Each point is reached from the start by the listed moves, each made 0, 1 or 2 times, or once backwards (-1), plus a little noise. Say if it took an odd or an even number of moves. Then give how often each move was made.

Moves:
(1): [ -5   2  -6 -39]
(2): [-31  29   0   8]
(3): [-12 -18  71  11]
Start: [-25  -4 -10   3]
Points:
[-60  26 -21 -26] -> even (1, 1, 0)
[-33  -2 -22 -73] -> even (2, 0, 0)
[-34 -19  66  52] -> even (-1, 0, 1)

Moves:
(1): [  1  -1 -14  14  -3  -3   5 -18]
(2): [  4   7  12  -2  -2 -12   4   2]
(3): [ 11  12  -1  -1 -10  11   3 -13]
(4): [ 9 -6  8  1  6  8  5  6]
(5): [ 11   2  10 -15   9   1  -2 -14]
(6): [ 1 10  0 16 17 11 -7  9]
(7): [ 9 13 -6 -8  1  6  6 10]
(8): [ 15  12 -10  -5  -9 -16 -18   3]
Start: [ 8  6  5 -7  1  8  2  0]
Points:
[ 49  52  58 -35  32  46  33  26] -> even (-1, 2, 1, 1, 1, 1, 2, -1)
[ 95  45 -21 -58 -30  12 -13 -59] -> odd (1, -1, 2, 1, 2, -1, 1, 2)
[ 55  28 -11  44  17  56 -20 -23] -> even (1, -1, 2, 2, 0, 2, -1, 1)

Moves:
(1): [ 11  -6  -8   5 -12   5   7   8   4  10 -18  17  -8  -2  -9]
(2): [  5  15 -13  -2   2  24   0  -6  -2 -13  15   7  -8 -15  -2]
(3): [  6  -1   3   4  12  -6 -19  -9 -11  -7   3  -1  -2   9  -6]
(4): [-20  -5 -22  27   1 -25  14  -9  -6 -22  10  -4  27  -9  -5]
(5): [  0   2  -4  -9 -14  12  -5  -5  11   4  -3 -22  10 -10 -23]
(6): [ -5   6  -4  -7  -7   5 -15  23 -21   4  -2   4  -3 -11   0]
(7): [-12  12 -16   5  37  -4   4  24   4  -2  -3   7   1 -18  -3]
(8): [ -6   5  11  -1 -10 -17 -10 -22  -2   0   0  14   4 -16 -12]
(9): [ -5  -4   7  26  -2  12 -11   4   8  24   9  -2   2 -17   9]
(10): [ 20 -20 -15  -7  16 -10  -8  -7   4   0  15   5   0  -7   2]
(11): [  7   3  -2  -5   3 -13  17   8   7   5  30  13 -16   1 -15]
(12): [-22 -20  -7 -12  -7  13  -3 -14  12   3   2  -8  -9   6 -16]
Start: [  2  -3  -6  -4  -9  -1  -4  -4  -8  -4 -11  -6 -10  13   7]
Points:
[ 17 -72 -66  32  26 -21 -11 -11 -22 -18  -9  27 -29  48  -6] -> odd (2, 0, 2, 1, -1, 0, 0, -1, 0, 1, 0, 1)
[  1   4 -83  65  90 -31 -21 -38 -26 -95  28 -58  77 -10   9] -> odd (-1, 1, 2, 2, 1, -1, 1, -1, 0, 1, -1, -1)
[ 75 -37  19  34  12  24 -38  17  35  82 -21 -23 -16  13  25] -> odd (1, -1, 1, -1, 1, -1, 0, -1, 2, 1, 0, -1)

Moves:
(1): [-1 -6  3  3  2 -4  2 -2 -7  1  3 10 -2  4  2 -5  4  0 -2  1  5]
(2): [  6   7   5  -3  -2  -2  -4   4   0   4  16  -8   1  -8   5   2   7 -17
  -2   6   4]
(3): [ -7  -3  -4  -4   2  -1  -2  -5  -9   0   0   0   7  -3   7 -14  -2  -3
  -2   5   4]
(4): [ 14  11  -7  -1   6   8   4   0  -4 -22   3  -2   1  -3  -2  17  -9  -4
  -2   9 -11]
(5): [ -5   8  -7 -10  -3   5   0   9  -1  -1   0   9  -8   2  -2  -4  -1  -3
  -3  -3   9]
(6): [-10   3   0   0  -1  -2   3  -2   0  -4   3  -2   2  -2  -5   6  -1   1
   2   2  -1]
(7): [ -3  -9  -5  -5   6  -2   8   1 -11   5  -4 -13   0  -3  -5  -2   2   0
  -4   4  -7]
(8): [ 5 -7 -3  3 -1 10  6  2 -2  1 -5 -3 -3  9 -1  0 -2 -7  4  9  7]
(9): [ -9  -3   5  13  -2  12  -9  -1 -13  -5   7  -1  -7  -9 -12   9   3   3
   0  -4  -4]
(10): [-3  2 -3 -4  3 -1 -6  2  7  2 -3 -2  3 -4  6  0 -3  1  5  1 -5]
(11): [ -5   0   2   8 -16   4  -9   4  -2   2  -1  -5   4   4  -7   0   0  -9
  -9   0   3]
(12): [  7  -2   4   4   2   6  -5   0   4   7  -4  -4   6   9   0  -2  -5  -8
 -12   0  -2]
(13): [  1   8  -9   5  -6   0  -2   2   5  -1 -13   4   1  -4  -3  -8  -1  -6
   0  10  -8]
(14): [  6  -7  17   1   2 -13  -7  -2   3  -1 -14  -4 -16   2  -1   4   3  -4
  -3  -3  -9]
(15): [-3 -2 -2  1  4 -5  0  0  0  0 -9  4 -4 -2 -3  3  7 -9 10  0  7]
(16): [ -3 -14   7  -3  10   2  -2  -2   0  -9   8   0   7  -6  -3   0   1  -1
   6   4   2]
(17): [ 4 -2 -1 -3  3 -3 -7 -7  2  0 -3  3 -3 10  4 -4 -4  2  4  0 -1]
(18): [ -3   7   7   0   5  -5 -17  -5  -5 -14  -5  -7   8   4   4  -4   6  -6
  13   8  -4]
(19): [  7  -1   2 -14  -3   4   2   1  -4  -4   1   0  -6   1  -2   2   2  -6
   4   2  -4]
(20): [ 1  2  7  1  1 -9 -1  0 -4  1  8  2 -5 -2  2 -1  1 -1  1 -4 -2]
Start: [ -1  -2   7  -7  -6   2  -1  -3   1  10   3  -3   3 -15   2  -5  -4   5
  -6   4   5]
Points:
[  9   9  51   0 -43  10 -37  42 -11  28   1 -46 -46 -22 -36  19  13 -94
 -54  17 -16] -> odd (0, 2, -1, 0, 2, 1, 1, 1, 1, 1, 2, 2, 1, 2, 0, 0, -1, 0, 1, 2)
[ -6 -16 -22 -39 -19   1  11 -21   9  40  -3  34  17  12  26 -60 -10   0
   2   5  55] -> odd (0, 0, 2, -1, 0, 0, -1, 0, -1, -1, 0, 0, 0, -1, 1, 0, 2, -1, 1, -1)
[  8  37 -17 -81  28   1 -10   3 -32 -38  57  -7   1 -43   5  14  -4 -69
  16  38   0] -> odd (0, 2, 1, 2, 2, 2, 1, -1, 0, 1, 0, 1, 0, -1, 2, 1, 2, 0, 2, 2)
[-46  33  17  21 -48  12 -95 -10 -28 -37 -21 -16   0 -26  -8 -31  -5 -31
  16  38 -20] -> odd (-1, 0, 2, 0, 1, 1, -1, 1, 2, 1, 2, -1, 2, 1, -1, 0, 1, 2, 0, 1)
[ -9   3  35   7  32 -18 -77 -28  12 -32 -55  29  -7  11   5 -29  -6 -18
  34  23 -25] -> even (1, -1, 0, 0, 1, 1, -1, 0, 1, 1, -1, 2, 2, 1, 1, 1, 2, 2, 0, 1)

Moves:
(1): [ -9   9   2   0   1 -11   3   3  -3   0   1  -2 -10  -2   7 -10  -1  -3
  -6   9   8  14  -1   5]
(2): [ -1   5  11  -7  -7   2  -8   7 -11  -2   2  -2  -3  -8  -9   8  -5   2
  -1   1   5  -1   5  10]
(3): [  0   5  -2   3   0  -1 -11   3 -10   0   5  -3   9   6   2   2  -3  -2
  -4  -9  -7 -10   4  -5]
(4): [-2  7  4  0 -1  8  3  2  3 -5 -2  6 -1 -2  4  0  4  6  2 -5  2 -2  2 -6]
(5): [ -9  -2 -12 -18   7   6  11  -1   6   1   4  -4   1   4 -11  -1 -10  -4
   3  -8   2   3  -1   2]
(6): [ -1  -2   0  -2  -8  19  -2  -2  -5  -1   1   8   6   0   7   9 -14   3
   0  -5  -2   2   3  -5]
(7): [  2   5  -5   2   7  -1   2 -10   0   4  -9   5  17   9   7  -5  10  -1
   5 -10  -6  -4  -4   3]
(8): [ -3 -20  -1 -12  -5  -9   4   3  -1 -10  -2   1  -5  -2 -10   1   0   2
   1  -6  -3   1   3   8]
(9): [ -2  -2 -16   5  -2   4  -1   4  -4 -18  12  -1   3   0   0  10  -4  -5
   2   1   2  -3 -10   8]
(10): [ -7   2  -5   1   7  10  -4  -4  -1 -10   3   1 -11   4  -6  -1   3  -5
   0   0   0  -8   1  -1]
(11): [ 4 12 -4  2  6 -3 -3 -2 -5 -6 -8 -1  1 -8  0 -1  5  8  7  6 -5  8 -6 -2]
(12): [ -8  21  -4  20  11  -6  -4  -4 -14   8  -4   9   1 -12 -16  -3  -1   7
   7  -9   0   1   8   2]
(13): [-15   8  -3  -5   7  -6  12   8  -6  14   4  -8  18  -7  14  -7   7  -1
 -17  13   2  -1   5   2]
(14): [ -3  10   6 -12  -2   7  -3  12   0   5  -2   5  -5  -5   4  -1  -3  -3
  -8   2  -5 -11   7   6]
(15): [  5   1   1  20  -7  -4  -9   0   4   1  -2  -7   4  -8   3  -5   3   0
 -16  -2   4   5  -2   7]
(16): [  7   5   3  -7  -6   7   7  -4   7 -12   1   6  -2  -7   0  10  -1  -9
   1   5   0   1  -1  -9]
(17): [-5  6  3  0  1 -6  4 -5 -3  0 -4 -5  1 -6 10  6 -9  6  4  8 10  4 -1 -4]
(18): [  0  -7   8  -1  -6  -1   3 -10  -2   9   0  -3  -4   2  -1  -2   0   1
  12  -9  -5  -3 -10   1]
(19): [  6   7   1  -3 -12   5   0  -1   5   1 -13   1   3   2 -11  -9   9   0
   3   1  -9  -2   7   2]
(20): [ -4   9  -2   0   9  -2   2   7   0   4 -18  -2  -9  15  -1   7   8  -4
 -15   5   0   2   6  -3]
(21): [  1   2  -8   0   5   1   2   5   1  -7  -7   1   3  -4  -8 -12  -3  -6
  -7  -2   3  -1   1  -3]
(22): [ 12   0   5  -1  -5  -5  -3  -3   0   0   2   0  -4   6   1   4   0   6
 -14   6   0   0  -2  -2]
(23): [-7 -5  6 -1 -3  3  9  4  0 -1  2 -5  1  4  0 -5 -6 -5  1 -4 -4 -3  4 10]
(24): [ 13  -1  -8  -7   7  -1  11   2 -10  -1   1  -9  11  -5  13  -2   4  -7
   3  -2  -5   2   4  -7]
Start: [ -1  -8   0   1   6   7   2  -7  -8  -5  -4   1  12  -2   1  -6  -1   7
 -10  -5   6  -5   0 -11]
Points:
[-61  71 -31 -21  18  15  11  43 -33 -20 -51 -21  57  32 -49 -22  14  -2
 -33 -16 -16   8  33  34] -> odd (1, 2, 2, 1, 2, 0, 1, 0, 1, -1, 2, 0, 1, -1, 0, 0, -1, -1, 2, 2, 0, -1, 2, -1)
[-44  21  45  17  -4 -25  46 -25 -59  28 -61   7 -21 -16   5 -18 -20  40
  74 -33   1  32  20  17] -> even (2, 0, -1, 1, -1, 1, 0, 1, 0, -1, 0, 2, -1, 0, -1, -1, 2, 2, 1, 1, -1, -1, 2, 1)
[-25  39 -70  41  53 -34  32 -14 -85 -20 -27 -12  83  19  95  27   6  -3
 -35  17  10  33  12 -20] -> even (2, -1, 1, -1, -1, 2, 2, 1, 2, 0, 0, 1, 1, -1, 0, 0, 2, -1, 0, 2, -1, 0, 0, 2)
[-88  78 -10  21  25 -35   6  48 -61 -12 -34 -22 -12 -50 -45 -33  34  27
 -64  33  14  -5  61  62] -> odd (1, 1, 0, 1, 0, -1, -1, 2, 1, 2, 1, 2, 2, 1, 1, -1, 1, -1, 2, 1, -1, 0, 1, 0)
[ 18  -2 -41 -12  -7  12  38 -48 -59 -66  -9 -17 -14   9 -15  25 -40  -7
  20 -15  -6  38 -24 -10] -> odd (2, 0, 0, -1, 1, 2, 0, 1, 2, 1, 1, 1, -1, -1, 0, 1, 1, 2, 1, 1, 0, 2, 1, 2)
[-56 -42  -7 -22  -2 -11  48 -11  34 -70  38 -18 -17 -20  14  -6 -28 -37
  -5  28  49  29 -33  51] -> odd (2, 0, -1, -1, 1, -1, 1, 1, 1, 1, 0, -1, 0, 0, 1, 2, 1, -1, -1, -1, -1, -1, 2, -1)
[-21  77  11 -12  72 -24  67 -13 -39  93 -33  -3  86  -2  27 -46  39  41
 -11 -12 -28 -19  31   7] -> even (-1, 0, -1, 1, 1, -1, 2, -1, -1, -1, 1, 2, 2, 1, -1, -1, 0, 0, 0, 0, -1, 2, 2, 1)
